Rows are points. Each copy is the shape, with its points in the same order, stretched, turned, moved and blurred by noise. Some copies are also mirrored. Which?

Shape (8 x 2):
[[ 1.49 -1.04]
 [-1.99  1.37]
 [-1.59  1.68]
 [ 1.26 -1.42]
 [ 1.21  0.65]
 [ 0.01  0.81]
 [ 1.22 -1.04]
 [-0.34  0.29]]
Copy 1 (8 x 2):
[[-0.21 -1.99]
 [ 1.02  2.90]
 [ 0.19  2.62]
 [ 0.28 -1.72]
 [-0.98  0.08]
 [ 0.14  0.72]
 [ 0.08 -1.07]
 [ 0.64  0.74]]
Copy 1 is: mirrored
Copy 2 (8 x 2):
[[ 1.31 -1.72]
 [-0.50  2.47]
 [-0.02  2.55]
 [ 0.94 -1.97]
 [ 1.85 -0.13]
 [ 1.02  0.89]
 [ 1.02 -1.60]
 [ 0.51  0.52]]
Copy 2 is: only turned
Copy 3 (8 x 2):
[[ 2.07 -0.50]
 [-1.42  1.38]
 [-1.13  1.94]
 [ 1.87 -0.58]
 [ 1.56  1.30]
 [ 0.11  1.24]
 [ 1.81 -0.57]
 [ 0.05  0.49]]
Copy 3 is: only turned

Shape (7 x 3):
[[-1.23 -2.19 -2.15]
 [ 0.75  1.50  0.97]
 [ 1.02  0.39 -0.71]
 [ 0.79 -1.67  0.96]
 [ 0.18  0.08  0.21]
 [-1.47  1.39 -2.04]
 [-1.00  1.20  0.93]]
Copy 1 (7 x 3):
[[-2.03 -1.97 -3.39]
 [ 0.14  0.97  1.77]
 [-1.48  0.48  0.23]
 [-0.81 -1.73  0.80]
 [-0.54 -0.40  0.07]
 [-0.84  1.24 -2.48]
 [ 0.60  0.21 -0.16]]
Copy 1 is: mirrored
Copy 2 (7 x 3):
[[ 2.41 -2.23 -1.20]
 [-1.05  1.52  0.07]
 [-0.32 -0.04 -1.49]
 [-0.58 -1.80  0.32]
 [ 0.15  0.12 -0.05]
 [ 2.27  1.59 -1.39]
 [ 0.56  1.70  1.02]]
Copy 2 is: mirrored
Copy 3 (7 x 3):
[[-0.21 -3.38 -1.36]
 [ 0.66  0.87  0.70]
 [ 1.44 -1.42  0.49]
 [ 0.55  0.23 -2.08]
 [ 0.23 -0.64 -0.21]
 [ 0.03 -2.59  1.58]
 [-0.85  0.23  0.93]]
Copy 3 is: mirrored

Shape (6 x 3):
[[ 0.51  1.29  2.01]
 [ 1.99 -0.22 -2.49]
 [ 0.22 -1.53  1.21]
 [ 2.15  0.40 -1.28]
 [ 0.46  1.16 -1.84]
 [-0.16 -0.72  0.30]]
Copy 1 (6 x 3):
[[ 1.29  0.96  0.93]
 [-0.93 -0.02 -3.20]
 [ 0.43 -1.45  0.60]
 [ 0.12  0.41 -2.35]
 [-1.33  1.46 -1.56]
 [-0.22 -0.46  0.29]]
Copy 1 is: only turned
Copy 2 (6 x 3):
[[ 0.65  1.60  1.33]
 [ 0.55  0.80 -3.12]
 [ 1.29 -0.78  0.42]
 [ 0.94  1.30 -2.18]
 [-0.69  1.22 -1.68]
 [ 0.46 -0.26 -0.05]]
Copy 2 is: only turned

Shape (10 x 4):
[[-0.71 -1.10  0.74  0.00]
 [ 2.91 -1.22 -1.64  0.40]
 [-2.01  0.32  0.74 -0.60]
 [ 0.49 -0.94 -2.04  0.70]
 [-1.43 -0.09  1.14 -0.25]
 [-2.56  0.69  0.04  1.94]
 [ 1.98 -2.55  0.17  0.40]
 [-1.87 -0.45  0.31 -0.02]
 [-0.91  0.38  1.88  0.13]
 [ 0.68 -0.28  2.10  0.06]]
Copy 1 (10 x 4):
[[ 0.62  0.39 -1.00  0.29]
 [ 3.05  1.08  2.42  0.28]
 [-0.70  0.09 -1.29 -0.89]
 [ 2.44 -0.29  1.12 -0.99]
 [-0.32  0.21 -1.23 -0.09]
 [-0.50 -2.67 -1.18 -1.10]
 [ 2.84  1.18  0.56  1.77]
 [ 0.30 -0.13 -1.36 -0.73]
 [-0.85  0.24 -0.86  0.61]
 [-0.09  0.89 -0.06  1.68]]
Copy 1 is: mirrored
Copy 2 (10 x 4):
[[ 1.11 -0.42  0.35  0.45]
 [-0.35  3.17 -2.66 -0.46]
 [-0.10 -2.19  1.14 -0.31]
 [-1.05  1.44 -2.61 -0.14]
 [ 0.56 -1.43  1.30  0.01]
 [-0.12 -3.59 -1.39 -0.55]
 [ 2.08  2.33 -1.54  0.88]
 [-0.10 -1.82  0.65  0.32]
 [ 1.38 -1.82  1.04 -0.93]
 [ 2.13 -1.02  1.11 -0.90]]
Copy 2 is: mirrored
Copy 3 (10 x 4):
[[-0.39 -0.74 -0.57 -1.06]
 [ 2.13 -0.41  2.40  0.00]
 [-2.17 -0.27 -1.47 -0.22]
 [ 1.39 -1.03  0.35  0.49]
 [-1.45  0.07 -1.21 -0.59]
 [-0.02 -0.07 -3.37  0.59]
 [ 1.82 -1.03  1.75 -1.95]
 [-1.01 -0.71 -1.24 -0.01]
 [-1.10  0.73 -1.27 -0.89]
 [-0.35  0.99  0.36 -1.40]]
Copy 3 is: mirrored

Shape (12 x 6):
[[ 1.05 -0.50 -0.94 -0.57  2.60 -1.16]
 [ 0.33 -0.56  0.51  0.69  0.82 -0.65]
 [ 1.11 -0.37  0.87  0.10 -0.12 -0.39]
 [ 0.16 -0.32  1.27 -0.79 -0.07  0.29]
 [-0.22 -0.11 -1.19  2.05  0.26  4.33]
 [-0.45 -0.20  0.15 -0.19 -0.13 -0.43]
 [ 1.44 -0.04  1.17 -0.24  0.48  0.51]
 [ 1.32 -0.30 -3.54  1.41  0.49 -0.59]
 [-1.03 -1.95  1.03 -0.80  0.45  0.68]
 [ 1.18 -1.34  1.30  0.63  0.34  0.29]
 [ 0.12  0.06  1.35  0.95  1.20  2.85]
 [ 1.24 -0.76  0.41 -0.75  0.44 -0.29]]
Copy 1 (12 x 6):
[[ 2.06 -1.62  1.17  0.17 -1.14  0.86]
 [ 0.61 -0.29  1.76  0.15  0.44  0.22]
 [ 0.80  0.92  1.52  0.52  0.01  0.52]
 [-0.13  1.37  0.69 -0.35 -0.21  0.64]
 [-3.97 -1.42  0.45  2.19  1.64  1.92]
 [ 0.15  0.22  0.07 -0.26  0.09 -0.24]
 [ 0.53  1.06  1.59  0.43  0.36  1.69]
 [ 1.21 -2.70  0.38  3.33 -0.28  0.02]
 [-1.63  0.53  1.19 -1.13 -1.29  0.28]
 [-0.56  0.76  2.72  0.54 -0.22  1.10]
 [-2.06  0.26  1.60 -0.23  1.81  2.24]
 [ 0.58  0.50  1.24  0.47 -0.79  0.87]]
Copy 1 is: only turned
Copy 2 (12 x 6):
[[-0.87 -1.97 -1.01 -0.46 -3.18  1.20]
 [-0.41 -0.97  0.09  0.79 -1.08 -0.08]
 [ 0.40 -1.20  1.03 -0.12 -1.25 -0.77]
 [ 0.27 -1.08  0.31 -1.19  0.04 -1.36]
 [-0.23 -2.33  3.01 -1.34  3.68  2.73]
 [ 0.05 -0.17 -0.55 -0.43 -0.31  0.04]
 [-0.18 -1.92  1.55 -1.07 -0.91 -1.17]
 [ 0.45 -0.97  0.77 -0.01 -2.64  4.81]
 [ 1.39 -1.59 -1.31 -0.34  1.41 -1.06]
 [ 0.80 -2.14  1.25  0.68 -0.46 -1.04]
 [-1.39 -2.43  2.25 -0.90  2.29 -0.73]
 [ 0.77 -1.74  0.36 -0.74 -1.68 -0.48]]
Copy 2 is: mirrored
Copy 3 (12 x 6):
[[ 0.63  0.75 -2.73 -1.09  2.28 -0.01]
 [-0.91  0.07 -0.93 -0.25  1.22  0.07]
 [-0.17 -0.70 -0.49  0.92  0.68  0.35]
 [ 0.34 -0.61 -0.64  0.10 -0.24  0.93]
 [-2.85  0.72 -4.27  0.85 -2.40 -1.79]
 [ 0.00  0.18 -0.54 -0.31  0.19 -0.33]
 [ 0.06 -0.59 -1.36  1.01  0.28  1.09]
 [-0.67  0.91 -3.05  0.83  1.50 -3.69]
 [-0.32 -0.79 -1.18 -1.86 -0.36  0.51]
 [-1.23 -1.12 -1.00  0.42  0.76  0.57]
 [-1.87  0.28 -2.67  0.30 -1.19  1.22]
 [ 0.59 -0.82 -1.32  0.37  0.79  0.35]]
Copy 3 is: only turned
Copy 4 (12 x 6):
[[ 1.44 -2.80 -2.38  1.07 -1.69 -0.20]
 [ 1.20 -1.67  0.03  0.50 -1.25 -0.65]
 [ 0.56 -1.07  0.03 -0.40 -1.91 -0.71]
 [ 0.53 -0.66  0.09 -0.35 -1.42  0.69]
 [ 3.11  3.84 -0.39  1.11  1.25  0.39]
 [-0.21 -0.77  0.08  0.42 -0.59 -0.22]
 [ 1.61 -0.57 -0.46 -1.04 -2.08 -0.17]
 [ 0.62  0.21 -2.43  2.52 -0.73 -2.39]
 [ 0.90 -0.64  0.84  1.46 -1.18  1.98]
 [ 1.93 -0.72  0.56  0.35 -2.48 -0.22]
 [ 3.33  0.96  0.29 -0.67 -0.09  1.02]
 [ 0.63 -1.32 -0.72  0.08 -2.43  0.21]]
Copy 4 is: only turned
